Each row of a before or after table is a point. The points were changed in one or more steps. Then noise was added and the rows were shuffled. The steps act on how far a point lies along the listed directions, d1 being the first. Write out the steps. A step turns or swaps two directions, mirrors them in a line or flattens them onto one, adds a multiple of one to another, or multiplies one. Angles are multiples of 10 degrees, from the lower direction toward the higher: turns from -170 to 170, lines from 10 to 170 but not 90. Use the fewest steps. Two steps may share a direction if one is a turn and the other turns, adds or multiplies; they go together, in the order done. Otherwise the lowest direction goes first.
In the rows, 128 means zero.

Directions:
(1): [122 156  83]
(2): [155  91 101]
(3): [174 154 138]
Before (8 x 3):
[[133 181 114]
 [145 173 120]
 [142 103 113]
 [143  76 173]
 [101  81 115]
 [113 106 139]
 [146 171  96]
 [128  95 149]]
After (8 x 3):
[[171 153  73]
 [153  94  99]
 [118 104  69]
 [124 130 181]
 [124 100 177]
 [107 131 189]
 [145 139  91]
 [124 138 102]]
Steps: mirror d1 and d3 in the line at 110 degrees; multiply d2 by 1.6

Directions:
(1): [150 160 150 176  90 129]
(2): [107 118 144 161 159 181]
(3): [125 121  97 174 159  88]
(4): [190  91 115 131 130 146]
(5): [108  72 159 140 102 108]
Before (10 x 6):
[[ 92 165 100 108 154 111]
 [102 146 118 120 130 118]
 [139 155 102 111 144 113]
 [124 126 156 161 126 193]
 [163 197  92 102 153 130]
 [132 128 163 199 131 175]
 [109  93 151 145  86  71]
 [ 95 126 186 165  66 109]
 [140 148  96 114 129 127]
 [115 154 131 190 137 156]]
After (10 x 6):
[[ 69 161 181 150  61  90]
 [107 156 132 182 128 142]
 [104 118 142 136  92  71]
 [ 75 158 125 119 130 110]
 [138 122 147 158 121 187]
 [139 141 102 117 123 127]
 [129 147 109 112 140 112]
 [146 128 155 191 126 164]
 [ 46 178 114 114 153 110]
 [158 178 105 103 147 125]]
Steps: add -0.3 times d1 to d2; multiply d4 by 2; multiply d5 by 0.7

Directions:
(1): [151  83 106 125 129 106 202 125 146 114 160]
(2): [ 87  81 135 162  81  92 122 159 112 135 104]
(3): [153  77 202 114 123 152 110 113 142 138 139]
Before (11 x 11):
[[149  62  98 111 117 113 189 133 153  96 131]
 [ 94 146 125 129 123 112  89 133 123 118  92]
 [154 159 132 120 151 157 126 107 137 132 118]
 [ 97  74 152 157 101 110 115 166 118 138 111]
 [176  94 180 102 127 159 104 129 157 124 144]
 [127 146 117 116 142 130  92 140 119 130 124]
 [182 109 229  77 166 179  72  96 161 133 147]
 [169  61 121 114 117 100 191 107 132 120 174]
 [168  71 136 103 134 122 188 108 160 116 165]
 [107 100 134 123 126 143 115 139 122 127 103]
 [143  75 239 127 122 175  93 105 125 142 158]]
After (11 x 11):
[[118 101 234 138 112 174  58 115 109 148 135]
 [ 91 107 210 137 102 133  16 152 116 148  79]
 [169  88 166 107 157 154 149 119 151 127 159]
 [135 200 131 100 157 165  73 105 127 130 115]
 [129  93 137 112 136 149 135 128 132 124 121]
 [135 129 173 122 111 156  53 147 133 135 107]
 [123  80 130 123 120  95 155 126 144 108 127]
 [160 199 121  93 161 161  82  89 112 132 139]
 [158 177 100  83 167 172 107 105 146 102 113]
 [107 134 125 153 110 121 116 138 116 137  88]
 [122  99 116 130 119 105 122 153 120 128 129]]
Steps: turn d1 and d2 by -120 degrees; turn d1 and d3 by 40 degrees

Directions:
(1): [115  51 132  95 132 153 107 135 156  83 174 133 117 120]
(2): [175 142  76 120 156 159 123 118 157 107  94 173 130  84]
Before (14 x 14):
[[110 115 141 118 123 129 114 121 126  90 151 132 117 140]
 [ 87  63 166 108 103 109 107 139 112 121 209  79 117 180]
 [169 144  74 138 147 168 124 110 123  95 104 158 141  80]
 [ 87 134 170 141 108  91 128 134 112 172 134 108 131 156]
 [117  66 151  99 123 141 114 125 114 109 156 120 112 133]
 [ 89 158 169 140 102  95 147 141  88 139 138  89 132 176]
 [155  65  89 112 168 165 106 139 189  61 139 173 104  56]
 [119 125 162 144 143 146 132 130 142 117 146 132 130 124]
 [ 94  89 186 134  92 105 123 155 130 150 178  99 117 187]
 [134 149 135 150 103 124 150 137  95 159 144 110 118 147]
 [163  77  80  76 156 181  73 127 184  57 159 177 127  70]
 [151  68 111  94 171 168 118 136 159  54 154 144 114 113]
 [128 203 123 158 126 103 137 106 112 179  70 133 129 167]
 [132 188 135 128 132  88 144 133 104 158 111 103 136 138]]
After (14 x 14):
[[103 162 156 150 111  89 133 129 110 184 113 118 134 148]
 [129  40 115  68 137 169  71 137 172  56 197 148 123  98]
 [159 107  80 122 147 177 114 117 134  77 127 154 136  83]
 [105  80 164 108 115 126 120 125 102 123 155 105 113 147]
 [106 124 147 123 120 123 120 120 120  98 150 123 118 146]
 [120  28 120 107 151 155 103 148 181  58 177 147 100  77]
 [151 196 115 127 140 100 139 130 113 151  97 120 135 123]
 [ 85 106 172 128  95  87 120 137  89 151 188  68 121 194]
 [101 128 183 152  86  92 135 150 113 174 154  97 121 194]
 [114 129 165 147 142 142 134 131 141 122 144 127 130 127]
 [149 162 124 153 109 128 150 135  96 160 130 120 117 138]
 [110 190 151 148 110  97 154 136  85 149 110 101 137 164]
 [125  51 140  92 155 154 118 142 148  59 178 121 113 138]
 [151 201  96 152 142 120 132 101 133 164  56 152 131 147]]
Steps: turn d1 and d2 by -30 degrees

Directions:
(1): [111  92  80 117  52  68 139  82 139 157 119 124 110 131 129 131 143  78
 156 100 166 140 125 125]
(2): [ 98 169 109  96 140 121 148 120 101 126 139 123 193 117  55 125 103 123
 133 122 177  68 139  97]
(3): [144 167 102 149 153 120 134 147  42 101  93 132 104 110 153 146 114  94
 188 141 154 139 100 158]
(4): [129 109 162 108 137  83 164 146  72 176 169 116 135  89  94 122 163 156
 106 124 128 175 125 177]
(5): [136 156 158 177 122 135 127  78 141 115 110 131 125  92  98  99 118 171
 171  38 114 143 122 136]
(6): [136 151 129 140  90 130 126 159 174 110 136 118 114 114  83  66 101  97
 113 164 135 119  69 191]
Before (14 x 24):
[[150 132 129 146 155 145 126 126 108 105 108 140 110 137 171 140 129 126
  162 103 114 134 136 125]
 [130 113 118 131 135 127 128 118 116 135 127 137 103 132 163 141 141 139
  140 129 123 155 130 121]
 [123 132 150 128 128 139 134 159 155 137 168 127 148 120  88 101 123 148
  106 144 119 110 114 163]
 [135 140 116 102 114 103 150 175  87 137 146 123 145 119 107 128 123  98
   96 164 150 122 113 162]
 [132 137 137 141 117 148 112 103 174 106 109 134 113 132 120  97 115 123
  130 120 113 125 115 135]
 [146 143 134 154 130 135 111 116  93 112  94 135  96 113 163 143 138 146
  165 111 111 157 119 149]
 [124 120  93 116 135 111 145 102  83 119 104 115 128 122 159 177 128 105
  157 133 131 115 130 115]
 [133 145 143 147 134 154 118 128 135 123 134 132 125 131 136 124 120 146
  124 105 101 132 133 108]
 [119 133 123 124 107 115 145 144 120 135 139 125 122 103 103 111 125 111
  117 156 148 127 107 159]
 [121 108 138 146 124 122 123  95 144 134 120 126 114 122 146 133 136 137
  144  78 109 161 126 119]
 [134 127 109 152 124 126 132 105 109 120 119 129 112 127 148 140 136 136
  154  96 127 157 125 127]
 [123 148 132 119 138 118 141 157 112 136 148 130 144 109  74 109 114 129
  124 134 152 115 113 153]
 [130 126  99 136 104 108 119 130 115 117 106 126  95 127 137 124 128  95
  164 139 134 137 110 136]
 [118 132 167 142 127 129 137 118 137 146 134 123 137 102  88 106 137 171
  124  88 108 146 131 161]]
After (14 x 24):
[[142 161 140 174 121 153 116 115 139 108 123 132 113 116 128 106 108 137
  153  82 104 136 114 123]
 [116  87 116 128 112 132 116 104 169 146 134 137 127 159 167 158 144 138
  139 106 113 123 158  96]
 [120 136 145 185  84 128 122  48 169 128  86 130 109 100 111 108 128 166
  189   5 107 154 133 141]
 [121 145 120 114 157 107 137 149  59 126 129 123 138 109 107 139 132 133
  149 140 139 129 130 133]
 [139 173 124 167 133 127 143 113  96 106 121 122 129  94  90 104 115 145
  169  83 140 147  95 160]
 [119 138 115  92 133 121 159 149 110 125 146 101 154 108  90 131 114 110
  102 186 135  98 104 157]
 [102 102 110 103 122 112 141 120 106 153 138 130 133 129 140 159 146 126
  114 141 144 123 160  95]
 [110  86  78  55 100  95 143 156 112 165 151 124 161 174 152 176 144  82
   73 186 157  99 166  87]
 [139 199 124 168 131 130 122 102  65  87  81 133 124  80  97 115 101 140
  206  79 150 124  98 161]
 [108  95 119 108 109 115 127 105 166 160 142 138 144 147 115 141 136 138
  115  99 138 109 163  81]
 [132 147 106 132 134 120 135 144  93 119 124 134 105 118 130 121 118 111
  152 156 146 138  94 155]
 [149 180 128 154 150 148 137 136  97  87 109 134 127 108 108 100  99 115
  180 105 137 110 101 156]
 [138 157 152 186 133 123 135 102 116 113 109 124 105  79 111  95 114 145
  179  54 114 172  87 171]
 [140 149 165 159 164 152 119  91 113 105 106 139 115 109 133 121 129 171
  157  75  95 150 137 127]]
Steps: swap d1 and d4; turn d2 and d3 by -70 degrees; multiply d3 by 1.6; multiply d5 by 2.5; multiply d6 by -1
